Every row gives one point. Two turns around zero, p and q, are shown by what they do to some points. Write where each new point lands after one turn and then the other. Backwards means that the second turn is done in reverse. Each puzzle has new turns, and all numbers are rounded.
(in the rows, 128 means zero)

Turn p:
[112 104 112] => [105 116 107]
[139 116 133] => [139 125 116]
[122 143 157] => [144 114 154]
[146 184  99] => [121 186 159]
[121  93 139] => [130  99 105]
Turn q:
[157  94 111] => [ 90 100 121]
[148 133 122] => [123 121 108]
[ 94 174 141] => [171 168 130]
[127 125 106] => [109 139 124]
[113 114 160] => [147 113 157]
Where do these land?
q, then p: [137 151 131] => [126 151 120]
p, then q backwards: [ 78 134 144] => [134  76 137]
p, then q: [123 112 105] => [117 153 134]
p, then q backwards: [174 115 132] => [130 175 139]

Turn p:
[142 120 107 122] => [138 113 132 108]
[ 91 121 101 100] => [128 163 138  88]
[143 128 107 162] => [124 100  97 119]
[164 122 178 145] => [118  96 140 181]
[105 152 103 109] => [150 160 118 106]
[134 117 179 148] => [ 99 119 136 174]
[117 137 122 111] => [139 146 133 120]
Turn q:
[147 103  84 150] => [146 140 110 179]
[157 131 124 109] => [127 128  94 121]
[ 98 130 181 114] => [ 96 103 160  93]
[110 141 136 104] => [111 141 135 103]
[129 135 115 162] => [159 128 140 144]
Where do these land?
p, then q backwards: [101 148 110 129] => [137 150 107 107]
q, then p backwards: [116  90 173 128] => [152  79 144 148]
p, then q: [100 108 135 115] => [122 132 148  97]
q, then p: [160 146  84 130] => [167 101  98 115]
q, then p: [117 136 125 153] => [128 112 133 151]
p, then q: [174 140 141 114] => [135  86 113 152]

Turn p:
[133 101 142 121 152 123 137 140] => [128 124 110 115 164 128 126 132]
[154 140 198 116 109 118 132 123] => [145 161 154 109 155 116 152  77]
[131 128 121 122 160  74 118 152] => [143 147 133 125 160 170 109 159]
[117 162 134 103 131 138  84 151] => [100 119 163 112 118 170 121 110]
[166 116 109 151 148 131 123  97] => [166 117  88 139 116 141 143 126]
[107  99  72 120 103 115 137 130] => [133 103 138 132 112 105 116 189]
[100 128 146 166 100 132 127 128] => [117 129 146 172 131 103 123 112]
[120 152 129 163 111 181 150 143] => [ 79 134 114 158 103 107 155 110]
[124 126 101  90 139 139 144  90] => [140 120 106  88  95 114 106 138]
Turn q:
[155 138 107 106 146 100 158 117] => [155 109 114 126 130 165 151 101]
[110  94 146 159 141 145 149 101] => [107 101 104 164 109 104 106 127]
[135 108 151 112  95 132 167 157] => [129 147 152 137  75 124 137 102]
[150 163 138 145  92 105 127 127] => [150 156 123 102 143 105 128  93]
[106 102 131 145 169 119  93 127] => [118 120 114 163 153 119 136 173]
[103 161  88 142 116 115  93 118] => [127 122 113  76 162 111 138 153]
[122 163 164  98 102 122 116 145] => [107 167 163 113 144 127 142 102]
[127 117  94 136 172 159 153 151] => [126 120  97 134  97 172 114 162]
[144 106 132 109 118 155  96 109] => [135 109 170 136 140 124 100 139]
Where do these land?
q, then p: [ 98 104 115 109 147 143 151 131] => [102 107 140 143 136  90 132 139]
p, then q: [115  97 159 124 115 119  99  73] => [173 104 144 167 165 114 119 115]
p, then q: [166 132 153 136 118 144 114 101] => [146  94 122 129 122 130 112  88]
q, then p backwards: [170 151 130 108 117  95 139 122] => [164 132 170 127 130 117 105 109]
p, then q: [ 97 119 146 127 135 111 137 168] => [ 95 145 111 147 151 138 139 152]
p, then q: [139 153  87 175 146 106 105 116] => [149 151 116 102 105 109  72 144]
p, then q backwards: [117 152 143 132 131 123 140 118] => [136 140 151 137 119 137 135 141]
p, then q backwards: [120 107  94 132  96 122 183 138] => [ 89  96 123 164 117 120  94 152]
q, then p: [155 122 130 131 134 163 147 168] => [113 119 158 141  97 136 160 104]
q, then p: [103 143 123 108 141 155  65 146] => [ 70 137 135 114 165 158 111 113]
